Each point is reached from the start by the listed moves, each made once or not at all, plus a little noise. Is the number of moves made odd or even? Then give how often each move was made.
In the rows, zero is written as 128.

Moves:
(1): [182 185 170 110 217]
(2): [104 163 132  81  65]
Start: [124 109  94 128 107]
Points:
[177 165 143 121 196] -> odd (1, 0)
[101 140  95  81  45] -> odd (0, 1)

Moves:
(1): [131 136 121 138 142 107 144 152 194  93 131]
(2): [151 120 121 122 135 134 103 109 131 122 112]
(3): [131 117 127 127 117 122 130 100 148 135 146]
(4): [159 154 123 140 114 150 126 138 134 125 134]
(5): [140 121 128 143 128 141 120 129 132 104 155]
(6): [126 123  95 123 119 115 110 128 150 148 133]
(7): [129 107 131 143 139 133 146 133 135 117 112]
(8): [118 133 112 135 105  95 127 127 126 130 117]
(9): [147 110 103 101 128 117 139 136 132 130 124]
(10): [156 132 111 144 155 112 146 125 125 119 136]
(11): [111 138 101 121 131 147 118 100 130 104 137]
Start: [123 134 137 135 122 129 122 133 126 138 125]
Points:
[145 144 120 171  97 123 137 147 137 125 106] -> odd (0, 0, 0, 1, 0, 0, 1, 1, 0, 0, 0)
[189 160  91 194 115  89 147 136 216  75 176] -> even (1, 0, 1, 1, 1, 0, 0, 1, 0, 1, 0)
[150  91 115 164 106 115 106  91 158 105 127] -> odd (0, 1, 1, 0, 1, 0, 1, 1, 0, 0, 0)
[185 108  78 145 111 145 123 156 169 120 144] -> odd (0, 0, 0, 1, 1, 1, 1, 0, 1, 0, 0)
[196 145  58 158  99  91  95  92 171 149 136] -> even (0, 1, 1, 1, 0, 1, 0, 1, 0, 1, 0)
[168 156  73 165  98 129  93  91 224  55 160] -> odd (1, 1, 1, 1, 1, 0, 0, 1, 0, 0, 1)
[219 114  29 155 125  64 139 128 249 103 120] -> odd (1, 1, 1, 1, 0, 1, 1, 1, 1, 1, 0)
